Each row is a point. The window is the flat piece filled in between its corners: a triangle in 3 columns, a solid with four corners in 4, and so on. A path goes straight from each point to the next, and from the last back to the first. List the points from which the path goes on through the window.

Window (3 x 3)
[[-34  45  27]
 [  3 -61 -13]
 [ -2  40  13]]
Path:
(1): [-12  42   1]
(2): [-40  74   8]
(3): [-11  57  55]
(4): [  2 -41  21]
(5): [-20 -44 -38]
(6): [  6  33 -20]
(7): [16 18 38]
(8): [-15   5  55]
(9): [-28  30  -8]
(10): [-14 -37 -23]
(11): [ 24 -56  29]
(12): [23 22 45]
Through the window after points: 8, 10, 12

Window (6 x 6)
[[ -6  -3  26 -41  -2  13]
 [ 77   2  -2  13  48  29]
 [-45  35  16 -72  31 -15]
 [  3  10 -27  23 -98  -6]
 [-47   6   8   7  16 -16]
 [-25 -45 -97  -1  28   1]]
Path:
(1): [-20  19 -35  -4  49  53]
(2): [ -6 -47 -28 -31  50 -50]
(3): [-11  -7   9  -4  -3 -39]
(4): [-58  32 -20  19  10  51]
(5): [17 28 -7 -7 39 76]
(6): [ 36 -14   5  -8  43 -16]
(7): [ -3  -1 -30 -11  33 -26]
(8): [-18  21 -40 -13  23  17]
(9): [-12   0 -49   6  19  50]
(10): [ 33 -32 -25 -20  24 -57]
(11): [-25 -22 -32   5  17 -51]
(12): [-52  13 -49  14  18  44]
Through the window after points: 3, 9

Window (8 x 8)
[[ 89 -10  39  87 -66  23  14 -32]
 [ -5 -12  29 -23 -40  19  25  30]
 [-24  24   5  73  45  26   9 -16]
 [ 53  -4  54 -10 -25 -20  31 -17]
 [-18 -19  -8 -56 -51 -75  -8  20]
 [ -9  34 -73  14  34   9  35  20]
 [ -9 -14 -13 -89 -32  -2 -16  -7]
 [-16 -35 -37  55  81  53  34   5]]
Path:
(1): [ 27  15 -23 -10  25  14 -52  50]
(2): [-28 -21  -5 -15 -30   7  39 -21]
(3): [  1 -15  33 -13 -73 -12  29 -41]
(4): [ 60  19  19   7 -34  -8 -18  20]
(5): [  3  -6  -3  37  22   9 -50  32]
(6): [-47  14 -21  10  -7  13  51 -30]
(7): [-27 -28 -13  30  33  45  57 -29]
(8): [ 13 -21 -32  42  64  29  -4  44]
(9): [ 20   2  17  -2 -27 -16 -20  16]
(10): [  1  -3  -9  -1 -43 -14  46 -30]
(11): [ 11 -21   7  22 -34  19  49 -33]
(12): [ 60  18  20   9  14  49 -22   6]
Through the window after points: 7

Window (11 x 11)
[[ -71   48   53  -64   48   18   50    8  -73   32    0]
 [ -39  -40  -23  -34   40   27  -17   36   -2   40   -1]
 [  42   21  -49   94    0    0  -57   10    9  -63  -18]
 [   0  -23   -3   48  -68   18  -17  -58  -74  -18   29]
 [ -26   56   70 -113   15   52   17   63   -1  106  -17]
 [  40   18  -40  -10  -29  -74  -30  -16    5  -42  -27]
 [  33   12   23    8   44  -20   11  -24   17   46  -21]
 [  35  -31    7   45  -30  -10   20  -13    4  -90   15]
 [  48  -15   18   53   -3  -61  -33   27  -39  -29   22]
 [ -18    6   61  -51   17   26  -47  -37  -34  -12   20]
 [  55   12  -31  -70   49   52   -8   27  -33   32    0]]
Path:
(1): [-12  42 -22 -20  45  12   1   0  42  39  63]
(2): [  8   2  22 -31  22  -1 -13  28 -19   1 -31]
(3): [ 19  -9  15 -14 -10  -7 -16  -3 -45  -1 -62]
(4): [  7  23 -21 -12  -6  10  -3 -14 -20  -1  59]
(5): [-6 16 -8 -9 25  3 -3  2 -1 32 43]
(6): [  3 -20   6 -14   8   6 -12   3 -17  13 -33]
(7): [ 17 -28 -19  -3   8  10 -21   6 -48 -18 -55]
(8): [ 19  17   6 -13   5  -1   5   1  25 -14  62]
(9): [ 10  10  -7  -1  -4  -3   6  -5   4 -21  25]
(10): [ 18 -51  31  -8 -17   6 -24  22 -50  -9 -67]
(11): [ 23 -33  36  -2 -19   1 -23 -18 -77 -16 -71]
(12): [ -2  19   6  -2  -3  -9  -6  -2 -25   0  33]
(13): [ 11  37 -22 -17  38  -4  -9 -18  24 -14  89]
(14): [ 18 -10  33   6  -1  -5 -32  44 -32  11 -95]
(15): [   4  -18   23  -60   13   29  -18   11  -16  -16 -110]
(16): [ -3  11 -13 -12  23   6  -6  -2 -16  22  40]
Through the window after points: 3, 5, 7, 9, 11

Window (12 x 12)
[[ 48   4  22  31 -31 -40 -30  13   1 -45  13  64]
 [  8  15  28 -13  55  13  38   9   5   3  43 -24]
 [ 28 -40  39  44  -4  -9 -42  18  63   5 -16  36]
 [ 83   3  -6 -50  22  -5  32   4  48  32  48 -38]
 [ 36 -54  -2  29   6  38 -57  18  10 -41 -29  95]
 [ 45   3  33 -28   7 -21  31 -34  47  28   0  42]
 [ 23 -28  48   5 -53  18   4 -45 -59 -43 100   0]
 [ 41  -1  59  31  16  24 -42  33 -25  44 -46  38]
 [-14 -43  63 -41 -52   1 -13  23 -67 -47  67   9]
 [ 24 -43  22  63 -32  15  -3  50  -7  -1 -65  60]
 [-22 -24  -2 -14 -19  -1 -10  -6 -61  12  84   2]
 [ 58 -40   7 -33  50 -45  25 -33   5   0  40 -29]]
Path:
(1): [ 24  31  14 -15  11   8 -42 -31   4 -10 -30  -4]
(2): [ 59 -50  34  36   3 -13  20  45  19  21  30  55]
(3): [ 46 -57  39   6  16  -6  -9  34 -12  -5  52  77]
(4): [ 28 -21 -14   3   4  13 -25 -30  14 -30 -36  -2]
(5): [ 28  -8  27   8 -16   3  -4   2   1  -1  -3   0]
(6): [ 48 -52  36   9  29 -37  11  12  11   6  62  60]
(7): [ 46 -19  37  14  37  -5  24  20  -9   1  60  20]
(8): [  2   7  19 -17  14   8  10  -4   1   0  20  -9]
(9): [ 28   0  16 -20  -5 -16 -16 -21   5 -13  26 -13]
(10): [ 60 -35  50   4   6  -3  11  39 -11   7  61  59]
(11): [ 51 -35  59   8  38 -21  43  33 -15  48  63  42]
(12): [ 32  13   4 -21 -24  -3 -15 -25  14 -17   0 -27]
Through the window after points: 3, 7

Window (14 x 14)
[[  34  -15  -65  -14  -13  -57   59  -34   10   11   12  -30    1   17]
 [ -18    7   -2  -13   53   29    2   52   53  -33   47  -30   16  -28]
 [  39  -46  -32  -27   53   14  -39   16   84  -28   43   -2  -69   21]
 [  -8   -5   60   23   30    4   44   -7  -36  -25   17   22  -70   -3]
 [ -18  -21  -26   -4   12  -88   21   16   -9   16  -48   46  -10   40]
 [ -14    6   14    3   -4   -2  -24  -16   84  -37   10  -72    6   26]
 [  73   85  -22  -40  -69  -36   54   25   50  -22  -29  -25   32   23]
 [  52  -17   12  -12   25   49  -23   45    8  -20  -12  -87  -49  -35]
 [  25  -14   30   46   40   35  -21   -5   58   58   29  -22  -18  -16]
 [  17   17  -40  -49  -46  -30  -21  -13  -39    8   17   15  -25   12]
 [ -50  -11  -13   33   46   55   27  -50  -28   18  -47   56  -77  -31]
 [ -65 -100   51   16   15   19   37  -40   -1    5  -24   95  -36  -47]
 [  75   54   -2  -51  -13  -20   25  -13  -11  -62  -27  -16   88   52]
 [ -20  -50   11   94    2   60   26   34  -48  -37   -8   49  -43  -12]]
Path:
(1): [  3 -14  26 -25   2  32  19  12  39  -8   4 -20 -19  53]
(2): [ 12   4 -12  25  17 -11 -13   4   2 -35   2  10 -20 -48]
(3): [ 61  44 -21  -8  15 -50  -5 -24  14 -67 -24  21  26 -17]
(4): [ 37  17   9 -43 -14  15  34   8  -5 -24  -8 -29  50  59]
(5): [ 10   2  -4 -44  -2  28  41  -4  31  -1   1 -19  -9  39]
(6): [ 26  -1   3   9  21 -46 -41 -12  31 -35  -8 -21  -1 -29]
(7): [ 30   7  -9  44   8 -36   9 -41  13 -51  -3  28 -18 -24]
(8): [-13 -11  12 -48  -8  20  32  25   5  22   3  -8   3  38]
(9): [ -1 -23  11 -11  19  40  16   6  12  -1   3  -4 -39   8]
(10): [ 21 -20   3  36  16 -58  -5 -11  14 -48 -13  16 -25 -50]
(11): [ 37  18  -6  16  12 -45 -15 -25  16 -31  -9  -3   0 -16]
(12): [  2 -10  12 -11  -2  37  34  28  42  29   8 -21 -14  30]
(13): [ 13 -22  -9 -20   8  29  15  13  10  16   6 -21 -22  18]
(14): [ 29  17 -17  32  31 -34 -41  -6  81 -51 -22  10  -2 -62]
(15): [ 35  12   6  40  29 -57 -36 -17  53 -56  45   7  18 -53]
(16): [-30 -15   8 -22 -19  49  20   3  33  -2 -30 -62 -25  63]
Through the window after points: 3, 9, 11, 15

Window (14 x 14)
[[   4  -61   33    6   26  -46   28  -26   28  -30   -1   20   33  -14]
 [ -15    3   -9   27   -6   -9   99    0   12    4    3   16  -31   15]
 [ -17  -26   22   10  -29  -41   10   -3  -14    5   13  -36   23  -10]
 [  -7   54    7 -121  -55   63  -36   -9   30  -43   -1   25   -6   38]
 [   3    3   28   68   47  -35  -10   -3  -15  -27    3  -19   -9   16]
 [  15   83  -28  -24   -9    4   26   10   -9  -39  -29    5   58    2]
 [  30    3  -36  -21  -14  -16   77   25  -55  -47   11   -7    4  -26]
 [  53  -50  -16    4   28   -2   -8  -36   -4   39    9   -4    9    8]
 [ -65    7  -88   16    3   15   25   46   60  -13   23    4  -60   62]
 [  85  -10   10   85   -6  -37  -61   55   17   24   38  -22   -7   23]
 [   3  -31   -2  -11  -20   34   49   27   -5  -29  -33  -13   12   13]
 [   1  -14   41   23   57  -58   33   39    9   26   -1  -23   -9  -17]
 [  28  -42  -40   16  -22  -12   12   16  -31    5  -55   52  -20   -3]
 [  71   40    4   12  -15  -50  -51   19   26  -24  -44  -43  -17   44]]
Path:
(1): [  8  -1  -5  11  -1 -20  22  19 -12 -14  13  -4  20  41]
(2): [ 37 -32  -3  -8   8 -16 -16  22 -29 -11  -9  18  31  99]
(3): [ 21   1  -2  10  -6  -7   1   3  27  -8  -3 -23  -5 -41]
(4): [ 26  37 -12  12  -9   0   6 -14  37 -39 -31 -40 -28 -61]
(5): [ 26   2 -10   0  10 -23  11  37 -14  -3  -4  24  27  86]
(6): [ -6 -22 -17   5   9 -33  35  21 -38   0  -1  10   7  64]
(7): [ 38  -5 -25   6 -19  -2  21  13  -8 -24 -26  13 -14 -43]
(8): [ 18  10  11  15 -51  21  16   8  35 -37 -39 -40 -22 -62]
(9): [ 20 -24 -29 -10  28 -28  40  24 -41   0   8  24  17  73]
(10): [-19 -21  -2 -21   5 -37  29  28 -23   9  17  12  16  52]
(11): [ 25  -3 -30  39   1  33  16 -13  32 -35 -27   9 -30 -53]
(12): [ 10  -9 -28  15 -22  -1   6   9  14 -17 -47  20 -24 -24]
(13): [ 22 -38 -22  10   0 -23  23  20 -40  12  -9  31  -2  39]
(14): [ 12  11 -16  -9 -26 -22  17  13  -8 -22  -6  -1  19  45]
(15): [ 36  -7 -19  12 -14  40   2 -10   6 -30 -19   6 -34 -60]
(16): [ 23   5  -4  12  13  -9   9   4  21 -22  -1 -21 -18 -26]
Through the window after points: 6, 8, 12

Window (14 x 14)
[[ 31 -75   6  34   8 -43  51  78   0 -66  -7  -7 -69 -32]
 [ 13  51 -22  44 -30  19  62  37 -10  -4 -43 -38 -12  40]
 [-40  16 -26 -15  16  34 -35 -90 -13   9  -9  40 -45  24]
 [-30 -22 -13 -39  54  -5   6 -25 -25  23 -53   8 -24 -34]
 [ 61 -22 -24   7 -61   1  31  13  52 -52 -15  62 -25 -63]
 [ 76 -11  61 -49 -26 -46 -15 -39 -29  12   1  60 -37 -22]
 [ 55 -47  89  71   9  54  -6   2  58   5  46  38 -37 -13]
 [-39  53  43  30 -22 -18 -61  11 -19 -43  17   6  43 -11]
 [-61 -41 -26  27  33 -39   0  11  38  19  17   4   3  45]
 [ 47   6  23  59  39  -4  67  24  69 -23  30   7 -61  -3]
 [-46 -28  -7 -50  33  -3  39   9 -36 -23  -9  47 -17   5]
 [ 12 -43  43   5  54   6 -19 -63  -5 -46 -29  -5  28   8]
 [-17  -4  37 -80 -35  -9  -2 -29  11 -37  -6   9 -43 -31]
 [ -8 -10 -10  28   0   0 -18  15 -63  -5  65 -28  56 -20]]
Path:
(1): [-39  -6   5  37   2 -32  31 -57 -23   2 -32  17 -23 -15]
(2): [ 12 -12  -9 -24  17  -9  -5  24  -6 -27   6  -2  -3   4]
(3): [ 39 -15 -32  20  38 -14 -15  26  16 -22   8  17 -13  22]
(4): [-26 -31  37  41  -8   5  36  -4 -16  -8   5   2 -14 -30]
(5): [-13 -48   3  50 -51 -29  76 -14 -32 -38 -12 -13 -33 -20]
(6): [ 58 -18  26 -25  87   0 -40  60  48 -24   8  34 -35 -15]
(7): [  7 -31 -20 -18  38  24 -21  55  36 -24  29 -17 -21 -14]
(8): [-11  -9  28  47  -7  -4  30 -26   6 -14 -15  24 -12   3]
(9): [-17 -32  14  22 -22 -26  27 -16   2 -20   7  31 -21 -17]
(10): [ 64  21   9 -34  37  27 -19  48  17 -33  -8 -17 -18  18]
(11): [ -4  10  -6 -24  47  43 -14  49  26 -14  28  29   5  41]
(12): [-18 -46  21  44 -18 -66  29 -53 -48 -14 -36   6 -27 -60]
(13): [-70 -22  24  69 -17  -5  45 -52 -27   2 -35   3   9  -6]
(14): [ 54 -16  -6 -23  27  11 -41  30  40 -12  58  28 -29   3]
(15): [ 57 -34   0 -37  51  51 -26   3  50 -52 -23  -5  19  33]
(16): [ -7 -26  47  31  15  -6   4 -39 -12 -11   2  21 -14 -14]
Through the window after points: 5, 13, 15

Window (14 x 14)
[[  49    9   -8   13  -26  -48   51  -18   27  -49  -45  -31    3   35]
 [  47   26    7   40   -3   10   44   -8   59  -41   -8   11  -55   61]
 [  71  -26   15  -82   10   21  -27  -23    6    9   23   55  -16  -36]
 [  25   -3   62  -12    0  -28   -8  -22   57   43   57   27  -22  -28]
 [   0  -13   -5  -15   34  -28  -15   43  -64   41   -4    1   19   37]
 [  45   -6   24  -53  -38  -15   21   11   -6  -31   60   57  -91  -61]
 [  24   28   19  -11  -14   21   -2   39   29  -16    5   -6   10  -10]
 [  -9  -16  -16   21  -23    7    3  -39    4  -44  -15  -32   12   44]
 [ -12   11   16   11  -18  -12   14    1   48  -31  -68  -10  -51   16]
 [  -2   73  -61   20   31   -1   14  -99   30    0  -19   -9   18    2]
 [   7  -17   57  -16   61  -12  -14   32  -95  -23  -22  -27   28   20]
 [  78  -11   23  -62  -11   24  -11  -31  -44   55   44   -2  -46  -56]
 [  42  -35   18  -36   -5   18   70   -4   42    5   39   30  -57  -53]
 [  -9    3   61  -19    2   -7   15   17 -105   33  -21   27   41   30]]
Path:
(1): [ 15  10   2 -99  -7 -36  25  11  -9 -40  47 -11 -78  26]
(2): [ 41  -4  22  59  -8  18   6 -15  11  14 -11  47   4 -34]
(3): [ 25   2  12  80  -9  21 -23  -3   4 -26  15  55 -18 -29]
(4): [  40  -13   11 -114    7  -22   38  -13   29    8   -1  -36  -31    9]
(5): [-12  -7  17 -87   6 -11  20  -5 -11   9   1 -31  -5  69]
(6): [ 32  15  18  60  -3  -9  11   7  22 -41 -14  43 -31 -55]
(7): [ 11 -33   8  42  -2   9   5 -19  12  -7 -46  50 -12 -22]
(8): [  7  26   5 -25   7 -17   9   0  -6   3  -9 -20 -14  25]
(9): [  9   5  12 -78   0  -9  19 -34 -20 -21  18   7 -47  12]
(10): [ 52  -3  33  57  -8   3 -21  38   9  14  -7  19  15 -24]
(11): [ 37   9  -2  31  23   5  17 -16  -8  15 -17  -1   4 -15]
(12): [-10  29   9 -70 -24 -18  -2 -39  55 -48   0 -13   4  77]
Through the window after points: 1, 7

Window (14 x 14)
[[-14  66  -1  17  23 -50  50 100 -55  48  18  33 -35  74]
 [-41  15 -18  29  65  -1 -24 -52  43  64 -20  27  20 -16]
 [-65  38  18 -11  25   6   0  23 -41 -45 -32 -16 -27  80]
 [  3 -12 -25 -26   6  -8   6   7  54  23 -59 -23   7  -6]
 [ 21   0 -22  72  41 -13  11 -28   6  11  -8  24  43  32]
 [-23  -4   9   8  -8  -4 -49 -39  31  69 -20   7  44  41]
 [-35 -12  27  17 -14 -33  22  23 -41  -4 -10 -10 -72  18]
 [-32  37 -24 -32  -9 -30  -4  30 -76 -36  21 -51 -44  26]
 [ -9  26 -17 -50  -1 -32 -33  -6 -32 -25 -40  45 -41  49]
 [-21 -16  42  -2  45  -2 -30 -24   4  11  -9  34  67 -17]
 [-10  38  51  13  16 -29  23 -72  38  31  -5  -3  38 -11]
 [ 41   3   6  15  47  48 -12 -27  38  39   8  16   1  15]
 [ -4 -35 -26   5  47 -11  27 -21  68  22  41  19  11  39]
 [-58  41  -8  -8 -49  13  31  27 -51 -41   4  17 -28  18]]
Path:
(1): [-24  49  10  49  38 -68 -34  53  40  16  -2   2 -14  20]
(2): [-12 -17   7 -32  -1  46  37 -39 -48  10  -7  27   8  18]
(3): [ -9 -18 -11  24  55  16  28 -67 -38  46 -31  35   2  31]
(4): [-26  18   5   7   8 -15  -3  26  35  14   9 -10   7  13]
(5): [-18  11   1 -12 -20 -42 -24  67  46 -29  10  11   6   4]
(6): [ -5  23 -20 -20  41   6  20 -60 -61  45 -56  25 -36  64]
(7): [-35  27  26 -46  63  32  45 -56 -53  32  -8   3  18  30]
(8): [-10  14 -27  30 -35 -54 -40  44  28 -30 -19   0 -30  26]
Through the window after points: 1, 5, 7
